Rows are points. A path goes straight from each point to the next, and from the last back to the first. The post is the endless flat space through its rows: a point in 2 columns, a line in 3, a plane in 4, and so on, so that a path can go around it. Count how often the path circles the post. Going back the other way cancels.

Post:
[[ 35 -11 -52]
 [  3  20  33]]
Path:
[[  16  -21  -32]
 [  -2  -31  -99]
 [   1    6  -35]
 [  16  -33  -48]
 [  41  -60    1]
 [   8  -69  -81]
 [  -7   -8  -31]
 [ -29   55  -13]
 [  11   38  -42]
 [ -19    9  -72]
 [ -37   -1   -3]
 [ -17   49  -14]
 [  32   21  -29]
 [  95   15  -15]
 [  50  -34   13]
 [  11  -22   18]
 [ -28   -5   23]
 [  21  -37   -2]
 [  33    0   30]
 [  58   29   25]
 [  58  -16 -121]
 [   4   20  -49]
 [ -43    0  -57]
 [   7   70  -38]
 [  59   29  -29]
 [  65  -12   13]
 [  21  -17    4]]
Times around: 1

Post (5 x 6):
[[  8  -1 -18 -23 -49 -18]
 [-46 -18   9  26 121  24]
 [ 21  36  16 -27 -26  12]
 [ -7   0  60  48 -26  -6]
 [ 58  23 -44  -4 -64   5]]
Path, 27 rows:
[[ 37 -11   5  37   9 -42]
 [  2  23  -4  31  28 -46]
 [ -5  50 -11  -7 -60 -14]
 [-30  25 -15 -14   3  43]
 [ -4 -18 -38 -48 -29  -5]
 [ 83   2   7 -27 -55  12]
 [ 66   3  36   3   2 -16]
 [ 33  70  -2  -5   9 -26]
 [-27  31 -40  28 -10 -15]
 [-14  28 -42  33 -41 -21]
 [ 22  35 -15 -17 -24 -34]
 [ 24 -38  46 -20 -26 -47]
 [ 14 -45   7  43  15  13]
 [-13   5  24 -25   4  72]
 [-12  48  17  77  -1  62]
 [-16  24  17  42 -37   7]
 [ 34  30  -9  -7 -35  56]
 [ -7 -26  55 -56   7  23]
 [ 50  17  44  18 -95 -22]
 [ 42  77 -11 -40  46  22]
 [ 13  62  52 -13 -31  -6]
 [ 39  14  16 -11 -42 -30]
 [-49 -75  17  -8  -7 -53]
 [106  29 -82   9 -31  68]
 [-23   2  -4  30 -53  30]
 [-14  24   1  -1  -1   2]
 [ -2  -1 -14  34 -19 -64]]
Times around: 0

Post:
[[  14  -33    2  -41  -16   51  -72  -40   21    8   32]
 [  -3  -51   19 -104  -33   65   -3  -21   57   27    0]
 [  15  -37   15   14  -43   -3  -35    4   67   -6   26]
 [ -47   17  -51   -5  -39   54   13   57  -31   15  -13]
 [  -1  -48   43   -8   55  -41   32  -13   25    0   15]
 [  21   58  -41   39  -14  -13   33    6   -9   49  -34]
 [  22  -15   40    7  -13  -46   -1   29   29  -56   20]
 [ -33   14   42    2    1    3   12   66   38  -13   19]
 [ -82  -14   -5  -27  -27   18   10  -18  -23   47  -29]
 [  13   -4  -14    7  -52   12  -19  -21  -26   25   92]]
Path:
[[ -39  -31   21   74   -2  -30   24   25   29   43   33]
 [  -4   41    2  -47  -30   75   30  -24   32   82  -22]
 [  51    3 -111   29  -22   21   -9    1  -18  -56  -26]
 [  56  -25  -58   27  -21   -2   16   55   25    4   85]
 [ -71   13  -40  -11   -5   47  -49    1   20   45   36]
 [ -60   10   44   64  -40  -32  -35  -26   62   42   20]
 [   9  -47   11    4  -34   53  -28    5   13  -26   27]
 [  14  -37  -35    2  -15   31  -41   23  -13    9  -55]
 [ -69  -57   34   26  -14  -96  -75  -48   32   13  -19]
 [   9  -24   -1  -76  -80   18  -32  -24  -16   59   38]
 [   8   10  -14  -31  -89   68  -63  -40  -20   37   -8]
 [   5  -28    6  -33  -84   13  -27 -115   17   11  -19]
 [ -74  -42    7  -49  -29   20  -32  -76   25   27    2]
 [  -3    1  -37   35    4   48   18   46   24   13   46]
 [  46   47  -26   40  -12   52   26  -10  -40   42    6]
 [  26  -10   -6   37  -30  -46   26   -4  -16   33   -5]
 [  -8   19   26    3  -14    2  -47   77   44   -2   12]
 [  -2    6   25    7  -20   25  -23   29   28   29  -68]
 [  41   29  -45   36   37   42    0   -2  -14   28   -4]
 [ -35   47  -36   14  -86   34    3  -26  -44    0   -4]
 [  29  -50   65   -5 -121  -32  -19    1   42  -51   16]
 [ -12  -71    7    8  -15  -20  -52   60    9  -31  -10]
 [ -21  -22   14  -50   39  -21  -61   -2   13  -22    6]
 [ -97  -17  -48   35  -36   31  -11   16   18   34  -20]
 [-111 -119   58  -37  -45   -2   19  -90   16   19   14]
 [  14   39  -16   96   27   -7   51   14   -6   27   12]]
Times around: 1

Post:
[[  3  16  10   9  30 -46   8   2  -2  20  24  12 -42  64]
 [ 16 -35  -1   9  12   6  23 -46 -18 -20  20 -47 -11  12]
 [ 34  36 -47  -8 -38  30  25  14 -17 -19  14 -14  25 -45]
 [ -2 -28  10 -18  20 -15 -15   2 -25   5  23  -3  20  49]
 [ 34  19  10 -16 -16 -12  24  35  -4  51 -21  -8  34  -8]
 [  5  -8  29   1  15  44 -27  37  10 -15  47  60 -13   7]
 [ -9 -24  23  44  16  56 -42 -18 -21 -13  25   2  45  27]
 [  9 -11  28 -38  45 -32  58 -34  11  29  11  30  29  25]
 [-13  17 -31 -56  47 -20  17 -30  49  -2 -65 -21 -16  16]
 [  3  13  34 -10  34  20  31   0 -18  -6  26  14  38 -42]
 [  8   6   6  29 -45   9 -11  45  -4 -19  40 -11  41 -18]
 [-41   2 -50 -35   1   6  -4 -56  52  17 -27 -54  -4  -1]
 [  3 -34 -13  17 -45  29 -43  19 -16   7 -22  37 -17 -30]]
Path (29 x 14):
[[ -6 -31 -15 -34  60   4  29   0  24  -1 -16  57 -14   7]
 [-40 -26   8 -23  20 -26  46 -28 -27   9  48  -1 -25  -4]
 [ 43   8 -10 -43  35  81  -7  20 -37 -18 -12  99 -37 -11]
 [ -3  25   6  35 -33   9   6  47   4  35  35  -3  33   2]
 [ 12 -52  -6   6  11  29 -29  26 -17   9   6   8 -11  30]
 [ -6  13 -26  40 -22  -1 -11  10  20 -20   2 -58  30  -3]
 [-26  15 -42  -5 -11   5  -7  -9  11  36 -29  -9  -5   2]
 [ 52 -24  17  -9 -25   4  -6  52 -50  -5  -7  12  -2  10]
 [  6  -7  -2 -34   6  48   3 -21  24 -25  49 -15 -19 -14]
 [ 39 -62 -12 -24  -6 -16  -2 -22 -75 -23  64   8 -14 -14]
 [ 72 -23   5 -67   9  51  -4  83 -24  10 -27 121  11 -28]
 [-37 -32 -47 -19 -10   5   4  12 -67 -25  31 -22  18   9]
 [-12 -37  43  -6  41  -4  12 -42   0  18  -7  47  30  58]
 [  6 -27  44  11  11 -17   1 -19 -32   9  49 -37  56  36]
 [ 21  20 -21 -31   6 -15  13   8  35 -26  35  63  12 -12]
 [ 15   4 -12   1  27 -11  33 -27  12  32  -1   8  32  42]
 [-34 -27  -5 -69  35 -23  66 -18  -7   2  29 -49  34 -12]
 [  9 -21   5 -39  44   9  20 -42 -85   6 -10   5  66  76]
 [  2 -33   8  25  32 -10  -2 -58  -2 -43  -7   4  -5  59]
 [ -3  62  14 -15  47  16  -2 -26  59 -37 -33   7  31 -76]
 [  3  -4   9  12  10  36   4   5 -14  64  30  63  19 -21]
 [-15  -9 -26  -7  -1  76  -8 -26   3  15  11  -7  -9 -34]
 [ 42 -56  42 -45  19  46  28  41 -16 -20  20  68 -41  10]
 [-21 -23 -14 -19 -49  26  54   6  -7  56  66  42  14 -38]
 [-13 -10 -16  21  -4  38  17  18  11  -5 -12  26  34 -74]
 [ 11  11 -27   2 -30  29  14  31 -44 -17  18 -12  24  22]
 [ -4 -20  -4  40 -27  -6  10 -46 -60 -31  54 -54   6  37]
 [ 22   7 -15 -19   4  42 -33 -33 -53  30   3  18  -3 -31]
 [-23  11  29 -13  81 -11 -23 -34  -6  85 -42  42  44  17]]
Times around: 4
